Rows are points. Each copy is the shape, with its points in the same order, turned, moved and blurred by noise. Is it also mirrored, or only turned?

Shape, 8 rows:
-3.7	-8.0	2.2
4.4	2.0	2.8
-2.3	1.2	-0.2
3.0	0.4	-0.2
-1.2	0.8	-1.8
-1.0	2.3	-2.1
-2.5	3.6	-1.8
-2.0	2.6	-0.7
Copy 1, 8 rows:
-2.0	-9.3	-4.0
4.2	2.1	0.1
-2.8	0.0	0.8
1.2	1.8	-2.3
-3.7	0.4	-1.3
-3.2	1.7	0.1
-3.9	2.1	2.0
-3.0	1.5	1.0
Copy 1 is: only turned
Copy 2, 8 rows:
-4.4	-7.6	2.3
1.0	2.5	-4.9
-1.4	2.3	2.5
2.4	0.8	-1.5
0.3	2.1	2.9
1.3	3.7	3.3
-0.3	4.8	3.8
-0.2	3.6	2.2
Copy 2 is: mirrored

Shape (9 x 4):
1.5	1.3	3.2	-1.5
2.4	1.7	2.1	4.0
-4.6	-4.7	-1.6	1.3
2.0	-2.0	3.3	-0.6
-3.7	2.2	0.3	-0.8
-0.3	-7.9	-0.4	3.7
1.3	3.5	0.9	-2.8
-2.6	-4.4	1.2	4.8
0.6	2.3	-0.7	-0.5
Copy 1 (9 x 4):
2.6	-3.1	1.1	-4.1
2.1	-4.0	-4.0	-2.1
-0.3	-1.6	2.8	5.3
0.2	-5.0	1.6	-2.8
4.7	0.6	1.5	0.1
-4.2	-5.8	0.9	4.3
2.9	0.2	0.8	-5.0
0.3	-5.3	-0.4	4.7
1.8	0.4	-0.4	-2.7
Copy 1 is: only turned
Copy 2, 9 rows:
2.5	-4.7	1.0	-1.3
1.3	-1.4	3.4	2.5
-1.6	4.0	-4.1	-3.0
4.5	-3.1	-1.3	-0.1
-2.5	-2.2	0.9	-3.4
2.7	6.1	-4.9	1.8
-0.5	-6.2	0.7	-0.7
1.1	5.0	-0.3	-0.8
-2.2	-3.3	1.0	1.2
Copy 2 is: mirrored

Shape (9 x 6):
-2.3	1.4	-2.0	-0.3	0.1	2.8
-4.6	2.4	2.7	6.3	2.5	-4.1
1.4	3.2	-5.1	-1.4	-3.9	-0.4
2.7	1.1	4.5	-3.7	0.7	-4.4
-4.2	1.1	2.2	-3.1	-4.0	-0.6
-2.3	2.5	1.6	1.2	2.9	2.2
-0.6	-0.1	-5.3	0.7	1.7	0.4
-0.6	-2.3	1.0	-3.4	5.5	-0.2
4.4	0.2	-1.3	5.1	-0.5	2.7
Copy 1, 9 rows:
3.9	-1.0	0.7	0.3	2.8	0.7
-4.3	-1.0	5.3	-4.2	1.2	3.6
2.3	-5.2	0.1	5.4	-0.1	0.0
-0.3	-0.9	3.0	-1.1	-5.9	-4.2
2.0	-5.5	1.9	-2.6	1.8	-3.8
2.6	0.9	2.8	-2.2	1.0	2.0
0.4	1.1	0.8	5.0	2.8	0.9
1.9	4.9	1.4	0.0	0.1	-3.5
1.1	-0.3	-3.9	1.1	-1.9	4.5
Copy 1 is: mirrored
Copy 2:
1.8	0.4	1.2	3.2	-1.0	-1.7
7.1	3.4	6.5	-3.5	-2.8	3.0
-1.7	-3.4	2.6	0.5	2.5	-2.7
2.7	-1.3	-2.1	-3.0	3.0	6.4
4.3	2.8	0.1	0.2	4.9	-1.8
3.5	2.0	2.0	3.2	-2.2	2.3
2.0	-2.8	2.4	1.5	-3.7	-2.7
6.5	-2.0	-3.7	0.7	-2.7	2.2
-4.3	1.1	1.2	-0.9	-5.6	0.3
Copy 2 is: mirrored
Copy 3, 9 rows:
1.4	-0.3	-2.9	2.5	-0.3	-1.5
3.7	-0.3	5.0	-0.5	4.1	-7.0
1.2	-2.1	0.0	2.8	-5.0	1.8
2.4	5.2	2.4	-4.6	-0.4	2.3
-2.7	4.4	0.2	0.5	-2.5	-3.8
3.2	0.5	-2.0	0.6	2.8	-3.1
1.3	-2.7	-0.8	3.4	2.4	1.6
0.6	4.0	-1.0	0.5	5.3	2.2
3.2	-6.3	-2.4	-3.4	0.3	-0.1
Copy 3 is: mirrored
